Each row is a point. Two turns around zero, p and q, are shown by what they do to some points. Where does a point land after both, in the order given? Backwards means that the second turn is done in reverse. Each puzzle has new turns, and all numbers are rounded.

Turn p:
-0.195,0.040 => 0.002,0.199
0.243,0.001 => 0.047,-0.238
-0.004,-0.177 => -0.175,-0.029
0.122,0.031 => 0.053,-0.114
-0.166,0.105 => 0.072,0.183
Turn q:
0.042,-0.053 => -0.049,-0.047
-0.223,-0.079 => -0.100,0.214
0.181,0.132 => 0.149,-0.167
Where do these land?
p, then q: 0.195,0.071 => -0.167,-0.123
p, then q: 0.099,0.109 => -0.064,-0.133
q, then p: -0.040,-0.104 => 0.009,0.111
p, then q backwards: -0.254,-0.076 => -0.246,-0.099

Turn p:
-0.140,-0.174,-0.028 => -0.109,-0.160,-0.114
-0.161,0.019,-0.181 => -0.213,0.064,-0.098
0.206,0.130,0.242 => 0.250,0.027,0.234
0.112,0.100,0.202 => 0.154,-0.005,0.199
0.022,-0.103,-0.111 => 0.001,-0.004,-0.153
-0.040,0.027,-0.125 => -0.083,0.079,-0.069
Turn q:
-0.087,0.096,0.027 => -0.083,0.010,0.103
0.280,-0.030,-0.144 => -0.008,0.040,-0.314
-0.198,-0.130,-0.076 => 0.065,-0.218,0.100
0.004,0.064,0.194 => 0.027,0.169,0.112
Where do these land?
q, then p backwards: 0.021,-0.124,-0.074 => 0.055,-0.133,0.022
p, then q: 0.149,0.198,0.197 => 0.051,0.312,0.011
p, then q backwards: 0.097,0.034,-0.202 => 0.217,0.032,0.058
q, then p: -0.243,-0.052,0.172 => 0.191,-0.155,0.176
p, then q: -0.024,-0.056,-0.093 => -0.052,-0.096,-0.018

Turn p:
-0.056,0.102,-0.059 => -0.130,0.009,-0.008
0.061,-0.217,-0.042 => 0.185,-0.015,-0.134
0.051,0.223,-0.085 => -0.183,0.156,0.040
-0.221,-0.191,0.166 => 0.106,-0.318,0.026
0.164,0.083,0.021 => 0.022,0.167,0.077
Turn q:
-0.221,-0.019,0.000 => -0.155,0.060,0.147
0.109,0.166,0.196 => 0.264,0.011,0.089
0.176,-0.142,0.002 => 0.037,-0.178,-0.134
-0.064,-0.006,-0.198 => -0.147,0.107,-0.102
Where do these land?
q, then p: 0.187,-0.100,-0.195 => -0.076,0.040,-0.275
q, then p: -0.085,-0.156,0.123 => 0.132,-0.169,0.027
q, then p: -0.089,0.217,-0.091 => -0.183,0.102,0.140
p, then q: -0.013,0.039,0.163 => 0.070,-0.121,0.093

Turn p:
-0.205,0.022,-0.018,0.056 => -0.020,0.177,-0.034,0.115
-0.008,-0.009,0.154,-0.135 => -0.136,0.033,0.073,-0.131
-0.094,0.214,-0.174,-0.007 => 0.190,0.164,-0.145,-0.030
0.025,-0.125,-0.188,0.024 => 0.011,-0.117,-0.165,0.106
0.282,-0.102,0.225,0.062 => -0.044,-0.257,0.269,-0.060
Turn q:
0.102,0.027,0.129,-0.159 => -0.049,0.117,0.012,-0.192
-0.037,-0.012,-0.397,0.113 => 0.065,-0.375,-0.098,0.131
0.004,-0.281,0.078,0.075 => 0.045,0.001,0.293,0.055
0.080,0.073,0.146,-0.172 => -0.072,0.146,-0.029,-0.188
-0.028,0.127,0.052,0.160 => 0.103,0.095,-0.106,0.119
-0.122,0.065,-0.009,-0.017 => -0.092,0.015,-0.071,0.076
Where do these land?
p, then q backwards: 0.106,0.114,-0.031,0.014 => 0.149,-0.018,-0.025,0.048
p, then q: -0.258,0.023,0.113,0.049 => 0.018,0.140,-0.217,0.123
q, then p backwards: -0.054,-0.023,-0.148,-0.052 => 0.088,-0.140,-0.015,-0.023
p, then q: 0.357,-0.031,-0.010,-0.191 => -0.199,-0.115,0.285,-0.176
q, then p backwards: -0.152,-0.084,0.075,0.180 => -0.113,-0.039,0.035,0.229

Turn p:
-0.227,0.074,0.155,0.000 => 0.014,0.091,0.021,-0.268
-0.075,0.124,-0.071,0.237 => -0.185,-0.156,0.106,-0.111
0.146,-0.104,-0.143,-0.075 => 0.012,-0.035,-0.102,0.215
0.246,-0.250,0.144,-0.165 => 0.341,0.050,-0.024,0.227
0.075,0.171,-0.118,-0.114 => -0.167,0.137,0.010,0.123
-0.121,0.049,-0.073,-0.031 => -0.100,0.034,-0.081,-0.074
-0.044,-0.065,0.105,0.148 => 0.085,-0.121,0.070,-0.111
Turn q:
-0.139,0.028,-0.239,-0.206 => -0.173,-0.288,-0.039,-0.071
-0.055,-0.040,-0.129,-0.313 => -0.233,-0.203,0.114,-0.104
-0.086,-0.100,0.036,-0.002 => -0.106,0.068,-0.055,0.000
-0.066,0.142,0.024,-0.044 => 0.055,-0.051,-0.032,-0.143
-0.007,0.083,0.164,0.230 => 0.198,0.187,-0.112,-0.007
0.156,-0.064,0.017,0.205 => 0.129,0.112,0.014,0.203
0.198,-0.049,0.127,0.131 => 0.130,0.176,0.109,0.123
Where do these land?
q, then p: -0.046,0.144,-0.085,0.123 => -0.005,-0.089,-0.053,0.186
p, then q backwards: -0.069,-0.046,0.295,0.079 => 0.112,0.251,0.142,-0.068
p, then q: -0.045,-0.035,0.101,0.002 => 0.006,-0.016,0.113,-0.017
p, then q: 0.147,0.014,-0.143,-0.068 => 0.085,0.033,-0.179,0.082
p, then q backwards: -0.241,-0.082,0.255,-0.110 => -0.087,0.254,0.259,0.053
q, then p: 0.026,-0.097,-0.211,0.049 => 0.019,-0.226,-0.027,-0.068
q, then p: 0.227,0.101,-0.212,-0.076 => 0.292,-0.153,0.059,0.020

Turn p:
0.216,-0.046,-0.049,-0.060,0.026,0.124 => 0.176,-0.168,-0.029,-0.009,-0.045,0.094
-0.082,0.042,0.206,-0.116,-0.154,-0.208 => -0.117,0.088,-0.066,-0.230,-0.008,-0.230
0.021,0.272,0.149,0.189,-0.066,0.089 => -0.078,0.201,-0.041,-0.161,-0.096,0.248
-0.049,0.084,-0.111,0.029,-0.040,-0.020 => -0.003,0.073,0.000,0.015,0.130,0.047
-0.140,-0.065,-0.089,-0.072,-0.047,0.328 => -0.184,-0.238,-0.071,0.118,0.088,0.173
0.113,-0.049,-0.005,-0.153,-0.225,-0.088 => 0.096,-0.074,-0.190,-0.143,0.087,-0.136
-0.018,-0.016,-0.113,0.102,0.375,-0.070 => 0.095,0.067,0.330,0.210,-0.051,0.012
-0.062,-0.222,0.013,0.081,0.130,-0.154 => 0.013,0.050,0.065,0.199,-0.105,-0.207
Turn q:
-0.148,0.094,0.080,0.017,-0.042,0.089 => 0.120,-0.051,0.065,0.048,0.024,0.152
0.084,0.084,-0.119,-0.029,-0.049,-0.308 => -0.148,0.059,-0.041,0.081,-0.291,-0.089
0.000,-0.008,0.001,-0.154,-0.008,0.173 => -0.068,-0.114,-0.017,-0.089,0.124,0.113
-0.010,0.087,-0.069,0.236,-0.063,0.020 => 0.163,0.178,0.011,-0.059,-0.094,0.043
-0.137,0.016,-0.088,-0.290,0.232,0.041 => -0.300,-0.044,0.099,0.124,0.175,0.137
0.276,0.102,0.035,0.090,0.024,-0.063 => -0.006,0.020,0.107,-0.187,-0.156,-0.171
0.153,-0.288,0.180,-0.020,0.047,-0.175 => -0.012,-0.119,-0.089,0.071,0.062,-0.375
-0.217,-0.087,-0.020,0.150,-0.140,0.223 => 0.250,0.072,-0.134,0.010,0.158,0.190
Where do these land?
q, then p: 0.248,-0.176,-0.064,0.000,0.061,0.060 => 0.005,-0.008,0.194,-0.049,0.169,-0.187
p, then q: -0.040,-0.029,0.059,-0.186,-0.016,-0.040 => -0.083,-0.057,-0.055,0.151,0.023,-0.077
p, then q: 0.101,0.157,-0.136,0.149,0.170,-0.036 => 0.105,-0.097,0.192,-0.219,-0.005,-0.019
p, then q: -0.144,0.051,-0.090,-0.144,-0.107,0.032 => -0.100,0.069,0.074,0.143,0.154,-0.009
q, then p: -0.256,-0.158,0.043,-0.189,0.067,0.128 => -0.014,-0.020,0.173,0.291,-0.138,0.120
q, then p: 0.048,0.146,0.120,0.052,-0.012,-0.091 => 0.007,0.015,-0.162,-0.094,-0.090,-0.077
p, then q: 0.142,0.003,-0.060,0.438,-0.044,-0.247 => 0.034,0.117,0.179,-0.289,-0.367,0.114
q, then p: -0.099,0.006,0.128,-0.120,-0.118,0.195 => 0.066,-0.224,0.006,0.158,-0.111,0.032

Turn p:
-0.056,0.097,-0.007,0.509,-0.140,0.004 => -0.291,-0.392,-0.125,0.009,-0.062,0.183
0.009,0.063,-0.233,-0.107,-0.116,-0.123 => 0.056,0.058,0.091,-0.211,-0.191,0.049
-0.052,0.090,0.080,-0.121,0.042,0.008 => -0.062,0.119,0.049,-0.009,0.060,-0.097
0.087,-0.028,0.113,-0.053,-0.080,0.049 => 0.014,0.018,0.106,0.145,-0.005,-0.007
-0.107,-0.116,0.104,-0.044,-0.054,-0.020 => 0.051,-0.077,0.038,0.048,0.014,-0.169
-0.065,-0.016,-0.098,-0.102,-0.077,0.121 => 0.079,-0.017,0.150,-0.104,0.071,0.014
0.185,-0.090,0.040,-0.080,0.426,-0.040 => 0.152,0.290,-0.312,0.123,0.114,0.029
Turn q:
-0.149,0.235,-0.154,-0.089,-0.064,-0.052 => -0.090,0.244,-0.132,0.079,0.121,0.100
0.195,-0.101,-0.016,0.135,0.018,0.291 => -0.062,-0.228,0.084,0.205,-0.185,-0.113
-0.061,-0.082,-0.133,-0.289,0.019,-0.059 => 0.002,-0.023,0.057,0.002,0.205,0.264
-0.170,-0.031,0.146,-0.012,-0.042,-0.067 => 0.023,0.081,0.066,-0.138,0.127,-0.105
-0.040,0.411,0.249,0.100,0.176,0.076 => 0.229,0.370,0.012,0.149,-0.159,-0.206
0.111,-0.120,0.011,-0.006,-0.144,-0.109 => -0.104,-0.089,0.026,-0.174,-0.071,0.070
0.112,-0.092,-0.074,0.141,0.034,0.014 => -0.006,-0.167,-0.091,0.015,-0.100,-0.032
0.000,-0.220,-0.028,0.020,0.001,-0.094 => 0.007,-0.186,-0.020,-0.137,0.064,0.021
Where do these land?
p, then q: -0.096,-0.071,-0.038,-0.012,-0.031,0.261 => 0.235,-0.122,0.113,0.024,-0.034,-0.009
p, then q: -0.114,0.109,0.094,-0.209,0.160,-0.022 => 0.154,0.231,-0.128,-0.031,0.014,0.095
q, then p: -0.023,0.058,-0.092,-0.342,0.136,-0.051 => -0.072,0.058,-0.012,0.133,0.281,0.213
p, then q: -0.117,-0.065,-0.074,0.118,0.238,0.031 => 0.070,-0.122,-0.109,0.138,0.078,0.196
q, then p backwards: 0.035,0.039,0.056,0.180,-0.153,0.205 => -0.075,0.082,0.221,-0.014,-0.114,-0.171
q, then p: -0.036,0.170,0.056,0.179,-0.257,-0.192 => -0.089,0.124,0.171,-0.304,-0.096,-0.118
p, then q: -0.112,-0.116,0.016,-0.075,-0.121,-0.108 => -0.029,-0.022,0.027,-0.217,-0.056,0.077
q, then p: 0.386,0.020,-0.070,0.040,0.035,-0.172 => 0.147,-0.149,0.357,-0.001,-0.015,0.124
p, then q: 0.077,-0.143,0.051,0.120,-0.007,0.047 => -0.029,-0.178,-0.057,0.026,-0.063,-0.072

Turn p:
0.019,-0.091,0.035,-0.230,-0.168,0.034,0.168,-0.243 => 0.133,-0.006,-0.039,-0.119,-0.317,0.125,0.068,0.159
0.034,0.216,-0.109,-0.149,-0.079,0.056,-0.162,0.052 => -0.085,0.126,-0.104,-0.039,0.159,0.038,0.198,0.138
0.160,0.142,0.071,0.087,-0.170,-0.221,0.223,0.013 => 0.007,-0.374,0.078,-0.076,0.039,0.157,0.082,0.038
-0.141,-0.237,-0.083,0.157,0.098,0.175,0.104,-0.011 => 0.005,0.030,-0.048,0.096,-0.134,-0.175,-0.313,-0.003
-0.207,-0.013,-0.161,0.087,-0.104,0.037,-0.063,0.041 => -0.220,0.058,-0.036,0.148,-0.019,-0.011,-0.089,0.106
-0.020,-0.049,0.020,0.200,0.025,-0.138,-0.150,0.114 => -0.156,-0.026,0.179,0.077,0.109,-0.063,-0.037,-0.135
0.066,-0.162,-0.119,-0.183,0.270,-0.109,-0.153,0.170 => 0.212,0.201,0.176,0.193,0.130,-0.184,0.103,-0.013
-0.188,0.079,0.092,-0.212,-0.060,0.168,-0.056,0.010 => -0.045,0.160,-0.253,0.046,-0.116,0.045,0.142,-0.028
0.182,-0.063,0.079,0.029,0.165,0.060,-0.219,0.092 => 0.047,0.129,0.092,-0.111,0.148,-0.205,0.049,-0.160
0.024,0.112,0.077,0.021,-0.196,0.128,0.117,-0.027 => -0.086,-0.144,-0.176,-0.137,-0.076,0.040,0.035,0.048
0.071,0.066,0.098,0.193,0.218,-0.191,0.190,-0.212 => 0.187,-0.154,0.132,-0.077,0.077,0.233,-0.238,-0.149
Turn q:
-0.167,-0.050,-0.044,-0.039,0.075,-0.203,0.035,-0.170 => -0.112,0.130,-0.171,-0.100,0.157,-0.019,-0.016,0.130
-0.109,-0.116,-0.063,-0.022,0.222,0.156,-0.192,-0.281 => 0.075,0.123,-0.181,-0.027,0.080,0.356,0.163,0.071
0.002,0.066,-0.185,0.039,0.192,0.046,-0.193,0.024 => -0.020,-0.109,0.007,-0.191,-0.018,0.259,0.020,-0.003
0.050,0.013,0.056,0.105,-0.123,-0.130,-0.108,-0.059 => 0.058,-0.020,0.107,0.041,0.161,-0.015,-0.112,0.092
0.122,-0.046,0.154,0.156,-0.045,-0.058,0.218,0.199 => 0.008,0.096,0.140,0.046,-0.066,-0.207,-0.180,-0.217
0.079,0.056,0.036,-0.188,0.181,-0.051,-0.075,-0.113 => 0.026,0.048,0.021,-0.163,0.092,0.020,0.244,0.031
-0.133,0.195,-0.014,0.004,0.174,0.079,-0.115,-0.304 => 0.029,-0.088,-0.220,-0.048,0.259,0.200,0.176,-0.030
0.182,-0.051,-0.106,-0.001,-0.293,0.102,0.250,0.218 => 0.130,-0.107,0.046,0.104,-0.335,-0.272,-0.160,-0.019
-0.070,0.034,0.065,-0.007,-0.118,-0.002,0.095,0.230 => -0.157,-0.062,0.077,0.111,-0.108,-0.138,-0.065,-0.067
0.044,-0.102,0.100,-0.047,-0.266,0.061,0.085,0.256 => -0.038,-0.012,0.172,0.227,-0.223,-0.185,-0.072,0.014
Where do these land?
p, then q: -0.074,-0.027,-0.103,-0.192,0.232,0.156,0.164,0.022 => 0.185,-0.184,0.144,-0.215,-0.038,0.021,-0.149,-0.006
p, then q backwards: 0.069,-0.126,-0.057,0.086,0.012,0.083,0.063,0.045 => 0.062,0.033,-0.050,0.015,-0.129,-0.096,0.094,0.045
q, then p: 0.213,0.093,0.016,0.039,0.033,-0.044,-0.103,-0.085 => 0.216,0.002,0.026,-0.108,-0.006,-0.071,0.073,-0.085
p, then q: -0.038,0.419,0.164,0.176,0.102,0.232,0.043,0.080 => 0.030,0.027,-0.308,-0.283,-0.115,0.288,0.117,0.144
q, then p: -0.179,0.009,-0.163,-0.078,-0.075,0.056,0.040,-0.049 => -0.103,-0.010,0.016,0.153,0.000,-0.117,-0.051,0.164
q, then p: -0.218,-0.222,0.066,0.203,0.077,0.084,-0.288,0.200 => -0.283,0.152,-0.334,-0.111,-0.035,-0.053,-0.119,-0.181
p, then q: -0.001,-0.032,0.064,0.055,-0.159,-0.349,-0.002,-0.152 => 0.024,0.134,0.005,0.368,-0.039,-0.001,0.098,-0.114
q, then p backwards: 0.072,0.000,-0.125,-0.198,-0.121,-0.157,0.119,0.045 => 0.152,-0.166,-0.098,-0.019,-0.149,0.171,0.024,0.049
p, then q: 0.157,-0.113,0.137,-0.092,-0.102,-0.061,-0.036,-0.107 => 0.047,0.044,0.012,0.125,-0.024,-0.235,0.119,0.041
